Each row is a point. Each table stands for the endless flat space through its points: a line for two points, a plane for three, and so on. The two share one point or none. Which?

First, 2 rows:
-1.4 0.8 -2.6

-2.3 1.7 -2.8
Second, 2 rows:
-1.6 -0.7 -3.0

-2.4 -0.8 -2.8
They share: no point

First (3 x 8):
4.3 3.1 1.8 2.6 1.6 0.3 2.6 1.6

2.6 2.6 1.6 1.9 -1.3 1.5 -1.5 -0.6

2.0 3.0 0.5 1.9 -3.6 1.1 -4.1 -1.5
Second, 6 rows:
3.6 2.4 5.2 -5.0 -0.4 2.6 4.3 -2.1

5.5 2.7 -3.3 8.1 -3.3 1.5 -1.8 -3.4

3.1 2.2 0.0 9.9 -1.0 -2.3 -5.6 1.6

3.3 1.5 2.9 3.1 -1.9 2.3 -1.5 2.0

4.2 3.4 2.8 -1.6 -2.5 2.9 2.4 -2.3

3.4 1.4 3.6 -0.4 0.2 1.6 1.4 -0.7
They share: no point

First:
1.4 -1.1 -0.8 2.9 2.0 0.7 -2.8 -2.6 -1.8 0.8 1.2

1.0 -0.8 -0.3 3.2 1.2 -0.2 -3.2 -2.5 -2.1 1.1 2.1
Second, 7 rows:
2.4 -1.3 -1.9 1.2 3.3 4.1 -2.6 -4.2 0.4 1.2 -1.4

5.2 0.2 -1.4 -1.8 6.7 -1.1 0.7 2.1 -2.0 -0.1 -2.9

2.1 3.6 -2.8 3.7 2.2 2.1 -0.7 1.8 -6.0 -1.0 -4.7

6.4 -0.3 0.8 -1.9 7.0 -3.5 3.1 3.7 -3.3 -2.9 -2.2

5.1 -3.3 -2.8 -3.6 4.1 5.3 -3.7 -5.0 4.1 1.8 -0.4

2.3 -3.1 -3.3 -0.8 3.3 6.1 -5.3 -2.3 5.0 3.2 3.7

-0.7 -3.2 -3.3 4.9 0.0 8.5 -6.3 -8.5 1.9 2.2 1.6
They share: 2.2 -1.7 -1.8 2.3 3.6 2.5 -2.0 -2.8 -1.2 0.2 -0.6

First, 6 rows:
0.6 -0.2 -3.1 -0.5 2.1 7.5 -1.1 -2.5 0.5 -2.9 -5.2 0.6 -7.6 -2.0

1.2 -8.4 -6.4 4.0 1.8 2.6 2.5 2.7 -0.6 2.3 -5.3 1.7 -4.9 2.2

-0.5 2.9 -2.4 -0.5 2.7 9.3 -0.7 -4.1 0.9 -4.9 -5.2 1.2 -8.3 -2.1

-3.1 -4.1 -5.3 2.6 6.1 2.7 4.5 1.0 -0.8 3.0 -3.8 3.5 -3.4 4.4

-1.8 -8.6 -4.7 4.1 1.2 2.0 2.5 0.8 0.4 1.4 -4.3 -0.6 -2.2 2.3

-2.2 -7.0 -5.1 2.7 1.3 5.1 -0.3 1.5 0.5 -2.1 -10.0 3.0 -1.6 -2.4
Second (2 x 14):
-1.8 -4.8 -2.9 1.9 2.3 4.9 0.0 -3.1 -0.2 -0.9 -5.8 -0.7 -4.5 0.9

-3.4 -2.4 -4.1 0.3 3.9 1.3 2.8 -1.5 -0.2 1.1 -1.8 1.3 -2.1 1.3
They share: no point

First:
-4.6 -2.3 -1.3 -1.5 -11.6 -5.6 2.1 -6.8 -5.5 -2.3 5.3 -3.2 -4.4 -1.7 9.3
 -1.6 6.1 -7.8 -2.0 -3.4 6.6 -4.1 -2.3 -5.0

-2.3 -0.5 1.8 -2.6 -3.3 -5.9 1.4 -5.8 1.3 -3.8 1.8 -0.5 -2.0 0.9 8.5
 -6.3 6.6 -5.2 -3.0 0.7 -1.4 -5.0 1.5 -7.3

-1.5 -3.8 -0.3 -1.1 2.5 -0.5 1.7 3.5 7.5 -2.7 -0.5 3.4 -1.5 2.0 -1.4
 -2.3 1.8 4.0 5.1 0.9 -4.7 -0.9 2.1 2.3

0.8 -5.3 2.7 -5.7 -5.1 -0.5 -0.3 -3.2 0.7 -6.2 3.0 -1.9 -5.9 0.7 2.5
 -4.5 6.8 -4.5 -1.6 -3.8 0.8 -6.1 0.9 -2.4

-3.6 -1.5 -0.5 -2.0 -6.6 -2.7 2.2 0.5 0.4 -3.4 1.5 -1.6 -1.5 2.3 4.9 0.6
 -0.3 -1.3 1.8 -0.7 3.5 -5.1 -3.4 -1.2

-2.9 -4.8 1.5 -3.5 -1.2 -1.5 -1.1 -0.1 3.0 -2.1 3.1 1.6 -5.0 -2.4 0.6
 -5.0 5.3 -1.8 2.0 -1.7 -1.8 0.0 4.5 -0.5

-4.2 -3.3 -7.5 7.4 2.1 -3.1 6.0 1.9 6.5 3.0 1.5 8.2 -0.8 -0.1 -0.3 -0.5
 4.4 5.9 8.3 2.5 -5.4 5.8 2.8 4.4
Second, 3 rows:
-1.5 -4.5 -3.5 -8.0 -6.2 -3.7 -1.2 1.5 1.8 -5.9 3.0 0.3 -3.0 1.2 2.1
 -6.8 6.5 -1.6 -0.2 -3.6 4.1 -2.3 4.6 -1.2

-5.3 -2.4 1.1 0.1 -1.2 -4.0 2.8 -3.2 1.8 -2.1 1.6 -0.4 -2.2 -2.2 5.0
 -0.5 2.2 -0.4 3.9 0.2 -0.6 -3.3 -2.5 -0.2

0.3 0.9 -1.1 -2.6 -3.2 -1.9 4.8 -3.3 -1.2 -1.7 2.4 1.5 -7.8 3.6 2.7 -2.6
 5.3 -2.8 -0.8 0.6 -0.7 -5.3 -0.8 -1.2
They share: no point
